Rows are points. Each copy is the shape, with its points in the same order, stretched, turned, moved and blurred by noise. Say if it was mirrored as well.

Shape:
[[ 50  19   5]
 [ 33  26 -38]
 [ 19  10  35]
 [-40  26  15]
 [-22  -9  -8]
 [ -7  -4 -10]]
Copy 1 (6 x 3):
[[-60 -26  12]
 [-56   3 -38]
 [-18 -16  44]
 [ 27  45  21]
 [ 32   7 -12]
 [ 10  -1 -11]]
Copy 1 is: mirrored
Copy 2 (6 x 3):
[[ 57 -36 -17]
 [ 43 -11 -56]
 [ 33 -16  14]
 [  6  47   7]
 [-15   7 -21]
 [ -4  -1 -26]]
Copy 2 is: only turned
Copy 3, 6 rows:
[[ 49   3  -8]
 [ 20  36 -35]
 [ 28  -1  32]
 [-21  40  52]
 [-32  19  12]
 [-13  17   5]]
Copy 3 is: only turned
Copy 4:
[[ 44  15   8]
 [ 45  34 -25]
 [ 15  -8  35]
 [-26  26  11]
 [ -9   2 -26]
 [  2   8 -20]]
Copy 4 is: only turned

Shape (8 x 4):
[[ -8  25 -30 -20]
 [-15  -6  18 -15]
 [ -6  -4  45 -20]
 [ 32   2 -21 -35]
 [ -1  -3  -7  -3]
 [  0   7 -39 -38]
 [  6  -4  44  -6]
 [  3 -21  16 -18]]
Copy 1, 8 rows:
[[ 30  23  34   9]
 [-14  13  -1 -18]
 [-17  14 -33 -29]
 [ 56  -7  16 -17]
 [  9   1  14   1]
 [ 38  13  51 -16]
 [ -8   1 -42 -15]
 [ -1  -4  -2 -32]]
Copy 1 is: mirrored
Copy 2, 8 rows:
[[ 25  21 -19 -16]
 [-31 -12   5  -4]
 [-60 -20  -8  -1]
 [ 15   7 -47 -10]
 [ -4  -1  -9   5]
 [ 19  15 -26 -27]
 [-50 -15  -8  16]
 [-27 -19  -7  -3]]
Copy 2 is: mirrored
Copy 3:
[[-26   1   8 -50]
 [ 12  -6  12  16]
 [ 33   1  27  35]
 [ 22 -27  31 -53]
 [  5 -12  -7 -17]
 [-22 -28  27 -58]
 [ 47   7  13  32]
 [ 31 -24  12  10]]
Copy 3 is: only turned
Copy 4, 8 rows:
[[-24  26 -24   0]
 [ 10  22  29  36]
 [ 38  23  28  58]
 [-21  -9 -44  30]
 [ -9   5   3  18]
 [-50  21 -31  14]
 [ 43   7  18  50]
 [  2   1  16  47]]
Copy 4 is: mirrored

Shape:
[[-17  10  -7 -55   5   9]
 [ -4 -12  -5   5   1  -9]
 [ -7  19  -6  35 -16 -19]
 [-35  25 -23 -52  34  30]
 [ 13  -4  -2  19 -10 -22]
 [  2   9  12  32 -38  10]
 [ -3  19   7 -38  32  10]
 [  2  -8 -14  26 -14  17]
 [  2   4 -20   5 -23  -9]
 [  7  11  -9  18 -29  -7]
 [-22  -8   8  23 -25 -11]]
Copy 1:
[[ -8 -25  -4 -34  -4  34]
 [-11  -9   2  12  10  -7]
 [-11   6 -12  37 -14  -6]
 [-23   1 -11 -51   6  60]
 [  4 -11  -1  29   5 -15]
 [ -1   9  11  20 -28 -41]
 [  8  -2  11 -22  11  35]
 [-11  10  -2   5   2 -30]
 [ -8 -12 -20  10  -5  -6]
 [ -1  -3 -14  19 -15 -17]
 [-23 -10  12  26 -18 -22]]
Copy 1 is: mirrored
Copy 2, 11 rows:
[[ 13  28 -19 -44   7  30]
 [  5  -4   6  -6 -12  -6]
 [  4 -16  -3  38 -12   8]
 [-22  35 -22 -45  28  45]
 [ 14 -12   1  15 -10 -16]
 [  3  13  10  42 -30  -9]
 [ 11  21  -4 -27  35  15]
 [-19   6   3  15 -27 -16]
 [  8  -1 -17   4 -21  -3]
 [  6   1 -10  23 -21  -7]
 [ 10   0  20  20 -28  10]]
Copy 2 is: mirrored
Copy 3, 11 rows:
[[-32   1 -29 -37 -44 -34]
 [ -5   7  -9  10  -3   0]
 [  2  -5  20  11  25 -12]
 [-56  25 -27 -38 -42 -48]
 [ 13   4   1  11   7   0]
 [  3  -9  14 -23  49  14]
 [-17  26 -10 -30 -36 -21]
 [ -7  12 -15  -1  37   7]
 [ -3 -13 -16  -2   8 -19]
 [  5  -9   2  -7  21 -10]
 [-10 -14  14   2  22  16]]
Copy 3 is: mirrored
Copy 4:
[[-29  28  -5 -16 -31 -23]
 [  9 -10   9  -3  14  -8]
 [ 35   8  -6  -1  41  -2]
 [-54  39   1 -52  -7 -24]
 [ 26 -12  -3  12  19   7]
 [ 59   9   7 -11  15   7]
 [-33  28   3 -11  -9   9]
 [ 42 -14   6 -29  22   3]
 [ 22  -5 -18  -5   6 -11]
 [ 42   1 -15  -4  15   1]
 [ 36   4  23  -5  16 -23]]
Copy 4 is: mirrored

Shape, 13 rows:
[[ 21   0   4 -11   0  15 -18   4]
 [-24   2  18  12 -18  11   7   6]
 [ -2  19   4  26   9   5  -5  -1]
 [ -9 -28  -4  -7  -1  -5   8   2]
 [  5 -15   7  -4 -12  -1  -4 -37]
 [ 28 -19  16 -18  -3  -6   1 -17]
 [-11  -9  11  -7  -2 -13  -6   2]
 [ 17  15 -15 -18 -23 -17   5   0]
 [-20 -29 -13   7   3  17  21  -7]
 [-11  17   4   3  11 -12 -11  11]
 [-18  -4  10  -8  16  -9  15  -5]
 [ 36   6   7  15  14   3   3  14]
 [ 12  -1  15   9   6  -5   6  -7]]
Copy 1 (13 x 8):
[[ 12   3  -8  26 -20  -6  -7  -7]
 [-16 -21  10  11  15   8  14 -19]
 [-15  -8 -12  -3  12 -17   0 -24]
 [  6  -7   7   6   1  28 -13  10]
 [ 32   1  -2  11  17   6   4   5]
 [ 31  13  10  20   2   8 -14  -2]
 [ 10 -15   3   4  -6  17  -7 -15]
 [ 12   4  30  -8 -10 -11   1   7]
 [-12   0   1   5  19  28  -2  28]
 [ -8 -12  -7  -9 -15   1  -5 -27]
 [ -3   7   4  -7   1  30  -2  -8]
 [-11   8   2  13   5 -22 -25 -18]
 [  2   2   3   5  15  -1 -11 -17]]
Copy 1 is: only turned
Copy 2, 13 rows:
[[ 19  16   3  15  -3  17   0   3]
 [-16 -16  14  -1   8 -28  14  -6]
 [-23 -15  -9   4  10  12  18   8]
 [ 18  -9  -4  -8  -9 -16 -25  -3]
 [ 33   6   3 -12  27  17  -5 -15]
 [ 60  11 -16  -4   3   7  -8 -12]
 [  9 -10  -7   8   1 -16 -13 -17]
 [ 13  43 -18 -20 -13  12   1 -28]
 [  3 -14   5 -21   5 -14 -26  22]
 [-23  -7 -15  14  -3  -6  -2  -5]
 [  1  -9 -22   3   8 -25 -18   5]
 [ 21  -4 -29   2 -21  16  17  12]
 [ 20 -12 -20  -2   2   1   8  -1]]
Copy 2 is: only turned
Copy 3 (13 x 8):
[[ -6   7  11   0  -3  22  -6 -18]
 [ -5 -10 -19 -12 -29   1  16  17]
 [ -4  -8 -12  19   5   0  22   6]
 [ 22  -2  -2 -14  -9   3 -25  16]
 [ -4 -37  -1  -5  -7  -4 -27   1]
 [  2 -18  22 -23   7   6 -34 -11]
 [  6   4   8 -10 -20  -7 -13   6]
 [ 16   4  -9 -19 -17  -5   1 -36]
 [ 20 -21 -29  -4   3  10 -24  33]
 [  0  18  -1   7 -10  -9   9  -1]
 [  1  -1 -11 -18   4 -14 -24  17]
 [ 10   1  14   2  27  18  11 -10]
 [  2 -15   8  -6  11   0  -5   4]]
Copy 3 is: only turned

Shape, 14 rows:
[[ 15   2   3  15 -40  13  -2  13 -34]
 [-16  21 -21 -26   2  -3 -17 -13  11]
 [  6 -24  -5 -13   4  19  11  13 -31]
 [  0 -12  13  -3  19 -13 -22  10 -33]
 [ 27 -39  17 -36  16  -1  24 -17 -11]
 [-18  -1   7 -13  20 -15  11   2  17]
 [ -5   7  10 -27 -13   2 -13  33  12]
 [-33  17 -19 -26 -29   5  26  -9  28]
 [ -3   5 -11  20   8  11   1  27  -2]
 [-13   6 -33   0   2  19  10  -4 -14]
 [-13   8   7 -11  26  29  19  -1   2]
 [ -6   3  -2 -27  -1 -20   6 -47  -7]
 [ -8  -9  -8  -4 -20  29 -40 -31  15]
 [  1  23   7 -28  18  -9  -1  16  35]]
Copy 1, 14 rows:
[[  0 -35  29  21  -1 -25  12  40 -21]
 [ -7  26 -31 -15 -11  -8 -21  25   6]
 [ -7 -27  24 -25  -5  19  17  35  -4]
 [-44 -14  19 -14   8  10 -19  18 -23]
 [ 15 -27  30 -55 -19  26  19 -19 -16]
 [-16  14  -5 -15  -3  12  -7 -15  27]
 [  7 -10   0   8  -3   8 -47  12  24]
 [ 25   4 -37  -5 -23 -17   7   6  45]
 [-16  11  20  19  17   8   8  29  17]
 [-12  12  -6  -9  -6  -2  30  50  10]
 [ -9  18   6   1 -32  23  11  10  25]
 [ -9   2 -20 -41 -27 -19   9  -3 -21]
 [  7  -5 -35  12   0  13  -9  13 -39]
 [  8  34   4  -2 -11  12 -37 -10  38]]
Copy 1 is: only turned
Copy 2:
[[ 19 -58   7  19  -4  -1   4  18  -3]
 [ 11  27 -16 -12 -41  14   0 -27  -8]
 [  9 -15   5 -17  18  -1   6   9 -38]
 [  2 -17 -13 -29   0 -43  11 -15  -5]
 [-26   2  -8 -28  27  13  39 -12 -60]
 [-11  37 -11 -18   5   2  25  -1   3]
 [ -5 -14   5 -33 -29  12  32   5  15]
 [ 11  40   4  16 -24  45  30  11  -7]
 [  7  -7   3  -5   8  -2 -18  13  14]
 [ 24  14  -3   9  -7   8 -26   3 -25]
 [-31  32  10  -8  -9   2  -5  12 -33]
 [  3  27 -27  13 -17   2  27 -31 -36]
 [ -5 -10  36   5 -30  10 -18 -41  -9]
 [-29  28 -17 -34 -26  20  27  -5   9]]
Copy 2 is: mirrored

Shape:
[[-25  -4   7   1 -14 -33 -20 -34   9  -2  16]
 [ 25   2  15   5  21   8   9  42 -15   6  -1]
 [-43 -40 -11 -19   4 -22  -4  -3  -7  -5  11]
 [ -5   7  21  28  27  22   5  24 -40  -1 -30]
 [ 23 -10   9   4   7 -15   1  24 -17  16 -56]
 [ 35 -12  25  12  44  11  22   2 -26   5 -21]
 [-15   1 -24 -13  -3 -35 -25 -19  17 -45   7]
 [ 13  -9  28   3  -6  12  33  17  -8 -11 -26]
 [-20 -24 -44   3  -7  13  15 -16  -8  15  -1]
 [  6  20  22  12  26  19  19  31 -14  28 -21]
 [-20   8   7 -17  29 -12   0  -6  20  -4  -8]
 [-17 -20   8   3   6  -5 -45 -11  41 -16   5]
 [-18 -11  -9   7   1 -36 -19 -12  20  -8  28]
 [ -9 -12 -11 -32  -6  20  -7 -11 -33  16   7]]
Copy 1:
[[ 22 -21 -38  35 -14   0  16 -33 -26 -29  28]
 [-16   9  35  -7  18 -10 -16  12  29 -15 -14]
 [-18 -37 -20  21   5  -2  -4 -20 -41 -24  -2]
 [-19  19  60  -8  32  14 -12 -21   6 -13   3]
 [-15  34  36  16  -7 -25 -11   4  -3  -3 -17]
 [-11  19  30 -12  24 -18  16  -2  23  27 -12]
 [ 54  -6 -44  19 -15   5  18 -36 -26 -36 -22]
 [-10   4  45   5   3  14  17  12   7 -15 -16]
 [-11 -10 -21 -19  -4   7 -11  -9 -48  10  11]
 [-34  34  36  -4  25  -5  -2   6  22 -18  10]
 [  1   6 -38  17  12  -7  29 -10   5 -33 -13]
 [ 22  -4 -44  50  30  22  19 -19  -7 -17 -16]
 [ 32 -25 -36  21  11  -6   1  -7 -25 -36   8]
 [-26  -9 -18   7 -19   6 -20 -40 -10  14   7]]
Copy 1 is: only turned
Copy 2, 14 rows:
[[ 17  -9  10  10 -14 -20 -28 -49  23  -3  29]
 [  1   1  14 -13  29  10  -2  29 -13   0 -32]
 [  2 -56  -5   4  -5 -55 -10 -15  10  -3  36]
 [  3  -1  28 -31  41  14 -11  24 -51  33  -8]
 [ -1   4  -3   4  15  -6  -2  44 -16  46 -28]
 [ 10   5   1 -18  41   2  39  21 -14  41  -5]
 [-47   1  22  35 -18 -14  -3 -35  21  -3  23]
 [ 20 -27  15   9  28  38  17  27 -25  35  -5]
 [ -3 -43 -18 -23 -46   1  15   8   7   4  25]
 [ 13  -8  15 -38  34  25 -17  36 -14  26 -33]
 [-24 -20   4  -2  23  -8 -13  -8  24  28   2]
 [-26  -7 -27  23  11 -21 -30 -33  15  -3  29]
 [ -4   1   4  10 -19 -27 -21 -26  35 -22  31]
 [  2 -44  -6 -17 -15 -22   2 -25 -20   2 -15]]
Copy 2 is: only turned
Copy 3, 14 rows:
[[ -1  36   9   3  50   3 -11 -25   3   6   2]
 [  9  -5 -29  22 -43  27   8  30   0   7 -16]
 [ -7   8  33  21  30  22 -22 -11 -25   7  13]
 [ 17  -8  -2  21 -49  11   9   6  -8  27 -41]
 [ 23 -13   6  12 -38   1  11  18  -2 -17 -21]
 [ 32  -9  -2  10 -25  34  38  11 -12   6 -17]
 [ -5   8 -13   8  53  -2  -2 -27  -9 -10 -13]
 [-12   6  -8  14 -32  35  17  -5   7 -17 -21]
 [-29  -9  30  -3  12   8   6   2 -12  26   0]
 [ 28 -10  -5   4 -43  26   1  24  12  16 -29]
 [ 37  -3   4  -6  31  35  -7 -12   2   6 -12]
 [ 40  -7 -22  -4  29  -4 -11 -40   8   7  20]
 [  1  14  -3  17  42   4  -8  -4   7  10   5]
 [-11  19  12 -25   8  13  -4 -11 -33  13  -1]]
Copy 3 is: only turned
